Each point is reached from the start by the listed moves, each made once or not at all, plus a little noise. Is the number of moves made odd or even? Then give how often each move was made.

Moves:
(1): [276 259 27]
(2): [-75 123 -236]
(3): [-169 150 98]
Start: [-80 73 121]
Points:
[-261 227 219] -> odd (0, 0, 1)
[29 488 247] -> even (1, 0, 1)
[195 324 159] -> odd (1, 0, 0)

Moves:
(1): [109 94 -96 62 184 169 -153 61 132 -32 -36 -138 -10 216]
(2): [-142 456 -344 134 -7 -54 40 75 -11 46 -11 22 256 -69]
(3): [-32 252 425 15 176 97 140 21 118 104 122 -177 33 -150]
(4): [195 -148 45 284 -196 127 173 -127 -70 -115 178 5 53 18]
(5): [-251 -142 -41 211 336 -191 -1 49 -32 123 -128 -86 -227 -44]
(6): [-250 -62 -55 -70 186 136 202 -144 140 59 -81 127 53 86]
(7): [163 -50 -47 -159 59 -133 229 -83 79 -68 76 -135 -193 67]
(8): [152 -264 -98 -245 -86 26 167 500 -103 -21 -26 79 -13 142]
(9): [-49 100 -22 91 -134 5 10 29 310 26 51 41 -39 -51]
(10): [54 -197 -75 43 -121 -34 -69 -82 -110 296 139 15 16 109]
(11): [-12 59 -43 -34 262 39 -196 59 -99 -14 331 144 -89 -206]
Start: [116 -111 -78 -15 -238 -134 -40 -63 184 134 -324 177 105 -76]
Points:
[26 -216 264 587 93 -138 19 -100 277 527 399 120 -134 -377] -> even (0, 0, 1, 1, 1, 0, 0, 0, 1, 1, 1)
[-199 244 -628 257 -181 121 -22 -119 640 513 -314 208 346 196] -> odd (1, 1, 0, 0, 0, 1, 0, 0, 1, 1, 0)
[-125 99 -255 337 352 147 488 342 348 357 -294 56 252 110] -> odd (1, 1, 1, 1, 1, 1, 0, 1, 0, 0, 0)
[340 -430 25 -80 302 -189 294 432 234 551 -151 -261 -297 259] -> even (1, 0, 1, 0, 1, 0, 1, 1, 0, 1, 0)
[265 -760 -301 381 -469 -183 283 276 147 430 -121 230 -83 94] -> odd (0, 0, 0, 1, 1, 0, 0, 1, 1, 1, 0)
[266 -140 -65 334 -612 -25 139 -170 359 46 -130 194 193 -107] -> even (0, 0, 0, 1, 0, 0, 0, 0, 1, 0, 0)

Moves:
(1): [256 -31 -126 233 -38 82 125 -83 35 -36 -38 11 -96 105 -36 125 -36 42 -67 -39 56 49 5 217 192 59]
(2): [-17 212 24 -100 84 -8 -33 -100 16 -22 20 122 -58 -7 -25 -43 0 -11 -73 -39 10 -35 10 -3 52 -43]
(3): [-70 -83 37 89 -83 -110 1 22 -5 -129 -69 196 16 53 -187 116 40 -128 -89 -9 69 72 94 87 51 -154]
(4): [-157 3 -245 219 44 140 34 -28 228 2 84 -92 36 -27 -85 -61 -105 -39 -122 -109 -105 -35 27 -52 55 99]
(5): [-96 -82 69 118 271 -6 67 -51 -11 -131 116 -60 95 -62 88 97 17 67 44 -63 -33 -73 103 140 -21 -85]
(6): [-19 0 109 -47 -15 121 30 -41 121 -30 56 57 107 36 -2 2 53 -25 -21 39 -94 14 44 -43 -7 156]
(7): [-215 71 40 27 -108 45 121 -44 17 198 -26 -26 124 -57 118 33 118 -61 -36 -76 105 -63 97 41 12 -28]
(8): [53 77 58 9 70 25 36 237 -83 69 -61 18 61 127 -25 -77 7 77 25 71 216 8 117 8 128 95]
(9): [24 39 0 41 40 -89 46 -23 162 -22 32 -101 -116 -7 -79 5 121 -121 153 10 -110 -178 28 109 -19 -81]
(10): [-41 43 -3 53 105 -103 5 -114 -64 140 -12 -23 -41 50 7 58 -4 -18 -14 -74 -16 -75 -18 -76 58 180]
(11): [-44 -16 97 -25 -192 -33 76 -24 -148 -66 174 -29 -168 -19 22 -94 -90 182 5 37 -133 -61 55 41 149 129]
(12): [9 -91 -165 -44 71 94 -52 0 7 22 -53 180 -36 146 102 -164 138 -16 75 40 -54 30 -38 6 -48 58]
(13): [-6 53 -74 -61 -86 16 64 -17 -102 -83 74 -8 198 21 -41 -3 71 57 128 -1 -41 -157 -98 -52 180 -5]
(14): [-234 12 7 9 -108 0 100 27 66 -156 -174 -27 -63 256 -3 -7 -86 3 47 22 -46 193 -103 157 113 69]
(15): [79 -3 126 215 -46 -124 -73 49 24 -91 27 11 133 18 172 -152 -9 264 8 49 -85 -4 -46 56 9 -11]
(16): [-62 27 28 7 20 148 -125 56 -24 87 -81 29 7 52 -11 127 189 -50 69 -28 -175 89 9 64 27 0]
(17): [90 -40 13 -71 -44 46 68 34 -38 26 47 -208 29 58 -68 -102 160 -27 -139 -23 -35 103 -42 -8 68 -119]
(18): [83 19 14 -84 -63 30 37 -42 214 -23 -195 70 -69 92 -30 25 -29 243 56 -71 110 171 140 -256 15 -13]
(19): [-101 -55 239 101 25 265 18 -29 -15 -65 -44 61 4 -84 -82 -30 72 -106 246 168 -102 -2 -114 -113 167 -14]
(20): [-117 -94 -110 -150 42 -68 34 -86 -53 -11 -153 0 91 -101 -76 19 50 -59 84 383 -24 29 38 106 69 26]
(21): [-60 32 28 -39 -21 8 -121 -107 81 111 108 -65 -37 36 -54 43 53 -31 177 20 191 94 -21 12 75 186]
(22): [81 -216 39 17 -35 -165 74 79 90 107 159 -21 87 -102 -49 26 -100 -117 182 -171 -211 370 -113 -5 226 91]
(23): [-16 84 -9 -36 -25 -38 -11 -126 -72 -126 -52 -213 98 51 86 -112 28 -86 121 85 62 264 195 -139 -52 -79]
(24): [25 19 28 -128 -98 96 -96 -84 -77 51 -117 -38 70 -20 -135 -180 10 -52 96 -190 -66 -74 -28 39 5 71]
Start: [-125 -31 283 1 -69 108 85 195 -127 -64 -2 36 6 -96 -110 -36 159 110 -150 -196 28 -76 -115 86 -37 111]
Points:
[-456 98 611 125 -312 478 555 -63 106 -380 -212 187 -129 395 -310 246 470 360 -322 -431 -180 392 323 535 663 55] -> odd (1, 1, 1, 0, 1, 1, 1, 0, 0, 0, 1, 0, 0, 1, 0, 1, 1, 1, 0, 0, 0, 0, 0, 0)
[-242 91 273 522 264 430 145 -89 53 219 -28 59 616 254 123 -334 502 44 164 -717 -376 352 266 347 587 678] -> even (1, 1, 0, 1, 1, 1, 1, 1, 0, 1, 0, 1, 0, 0, 1, 1, 0, 0, 0, 0, 0, 1, 1, 1)
[-199 -274 374 -184 67 -24 221 118 99 277 6 -226 150 -127 -405 73 630 -314 166 -101 -662 256 -200 228 397 344] -> odd (0, 0, 0, 0, 0, 1, 0, 0, 1, 1, 0, 0, 0, 0, 0, 1, 1, 0, 0, 1, 0, 1, 0, 0)
[40 0 -136 242 230 96 403 -368 438 -88 345 -342 100 254 -268 -160 476 116 360 -628 -160 423 30 41 750 372] -> odd (1, 1, 0, 1, 1, 0, 0, 0, 1, 1, 0, 1, 1, 0, 0, 0, 1, 1, 0, 0, 1, 1, 1, 0)
[-577 91 735 165 1 546 115 38 5 53 -447 -371 293 570 -10 -500 949 208 751 -248 4 386 137 116 502 357] -> odd (0, 0, 0, 0, 1, 0, 1, 1, 1, 1, 0, 1, 0, 1, 1, 1, 1, 1, 1, 0, 1, 0, 1, 1)
[-635 101 519 -380 -278 72 123 -282 -15 -474 -351 -265 -104 292 -629 -168 624 36 452 -68 -98 556 340 458 485 28] -> odd (0, 1, 1, 0, 1, 0, 0, 0, 1, 0, 1, 0, 0, 1, 0, 1, 1, 1, 0, 1, 1, 0, 1, 1)
